Every row gives one point. Each copy is the shape, with its points in the same order, turned, moved and blurred by noise. Some copies are also mirrored. Which?
In the rows, 128 means zero.

Shape (6 x 3):
[[150 169 146]
 [ 74 105 124]
 [108  96 121]
 [141 143 158]
 [140 151 106]
 [148 155 146]]
Copy 1 (6 x 3):
[[102 151 154]
 [121  74  94]
 [145  86 122]
 [105 122 159]
 [135 147 126]
 [110 143 160]]
Copy 1 is: only turned
Copy 2 (6 x 3):
[[187 140 127]
 [ 97 119  86]
 [105 114 119]
 [159 150 133]
 [166 101 121]
 [172 141 133]]
Copy 2 is: only turned
Copy 3 (6 x 3):
[[143 140 185]
 [104 154  92]
 [120 121 102]
 [123 120 171]
 [166 152 145]
 [144 131 167]]
Copy 3 is: only turned

Shape (12 x 6):
[[129 105 157 105 150 148]
 [150  99 105 145 102 150]
 [135 168 163 105 102  92]
 [154 159 135 169  95 100]
 [115 102 158 141 113 154]
 [ 97 156 114 102 152  94]
 [100 108 117 164 156 156]
 [139 108 114 152 117 105]
 [ 93 131 116 177 127 123]
 [121  97 117 102 116  88]
 [143 168 157 157 152 142]
 [144 164 125 157 156 112]]
Copy 1 (12 x 6):
[[146 106 141 122 131 128]
 [103 138 126 120  68 110]
 [146 188 181 132 137 131]
 [115 199 155 147  95 152]
 [110 116 146 114 117 151]
 [127 170 135 144 176  92]
 [ 87 121  92 129 127 138]
 [ 95 150 146 156  94 121]
 [ 78 158 117 138 122 142]
 [111 138 170 151 128  90]
 [145 164 110 139 119 174]
 [128 175 111 164 122 138]]
Copy 1 is: only turned
Copy 2 (12 x 6):
[[127  95 163 130 155 129]
 [131  64 119 140  93 111]
 [ 91 160 118 159 139 100]
 [133 133  88 183 103 100]
 [116  77 130 160 139 149]
 [131 156 105  95 142 124]
 [169  80 114 127 129 160]
 [140  90  95 141 124 101]
 [155 104  75 139 122 154]
 [107  97 101 105 152  92]
 [160 141 144 169 118 139]
 [174 145 116 144 117 115]]
Copy 2 is: only turned
Copy 3 (12 x 6):
[[164 141 142  94 126 126]
 [107 128 119 101  86 165]
 [115  88 165 148 120  80]
 [ 88  79 147 154 110 145]
 [117 138 149  87 136 145]
 [139 137 104 170 141  90]
 [135 158 118 122 151 177]
 [113 101 102 121 113 152]
 [ 92 132 116 148 153 161]
 [125 111  86 114 118  99]
 [145 118 174 160 138 158]
 [141 104 135 174 127 155]]
Copy 3 is: only turned
Copy 4 (12 x 6):
[[122 163  94 110 172 149]
 [148  94 101 108 142 175]
 [142 152 142 117 109  86]
 [133  86 150 132 129 112]
 [104 121 111  81 161 143]
 [114 162 105 163  92 132]
 [ 77 116 103 129 148 185]
 [128  97  96 124 135 132]
 [ 77  98 121 132 112 155]
 [137 127  69 119 107 119]
 [107 127 164 147 173 139]
 [111 119 143 174 137 141]]
Copy 4 is: only turned

Shape (14 x 8):
[[157  91 144 148 107 154 166 125]
 [216  87 110  99  98 103 141 106]
 [123 207 176 125 131 134 125 101]
 [125 111 132 128 118 100 128 162]
 [114 104 105 117 123 113 138 165]
 [122 126 113 143 163 157 117 133]
 [119 113 113 144 124 101 131 100]
 [146 165 106 148  99 128 157 100]
 [157  98 112 143 134 122 220 148]
 [128  91 136 101  97 116 128  99]
 [136  98 109 147  97 111 129 117]
 [142 185 165 156 151 116 124 124]
 [139 103 112 153 121 102 127 148]
 [121 137 120 145 111 107 118 141]]
Copy 1 (14 x 8):
[[159 101 175 142 117 149  98 104]
 [188  73 114 192 152 108  94 105]
 [ 75 157 146 126 152 106 154  60]
 [151 128 137 122 173 148 127 138]
 [162 122 125 114 147 151 137 153]
 [133 163 145 149 106 149 144 137]
 [112 119 124 143 139 130 102 149]
 [103 108 106 138 119 145 108  85]
 [148  53 156 147 120 189 134 124]
 [150 108 139 127 140  90  97 134]
 [143 114 125 139 138 139  82 137]
 [ 84 155 149 154 164 143 147  83]
 [147 128 129 145 156 164 105 146]
 [126 141 119 123 158 151 115 125]]
Copy 1 is: mirrored
Copy 2 (14 x 8):
[[139 142 163 152 105 150 112 107]
 [149 175 195 153 160 175 134 179]
 [116 142 138  89 110  40 163 137]
 [110  94 147 126 155 137 125 139]
 [110 110 127 125 158 151 111 143]
 [146 111  99 108 104 123 113 155]
 [160 128 130 124 166 112 113 131]
 [141 179 119 110 148 117 156 111]
 [130 151 165  88 134 185  99  96]
 [126 144 162 163 162 110 101 151]
 [149 129 131 153 170 139 126 133]
 [141 114 149  80 112  79 166 136]
 [149 102 129 126 162 145 128 136]
 [127 114 121 122 161 113 143 129]]
Copy 2 is: mirrored
Copy 3 (14 x 8):
[[ 85 117 143 128  89  85 142 101]
 [106 175  93 131  52  78  90 124]
 [128 168 180 157 190  97 148 149]
 [109  97 122 137 116 127 109 151]
 [114  94 108 149 127 139  96 113]
 [120 125 156 115 140 151 124  89]
 [160 123 135 148 101 116 127 125]
 [130 157 155 191 104  98 140 111]
 [ 94  95 152 167  85  78  79  75]
 [137 122  95 120 114  90 144 131]
 [130 117 119 146  78 122 132 122]
 [118 156 201 145 151 117 119 153]
 [119 108 140 136  93 134 103 132]
 [129 115 138 156 117 138 128 144]]
Copy 3 is: mirrored
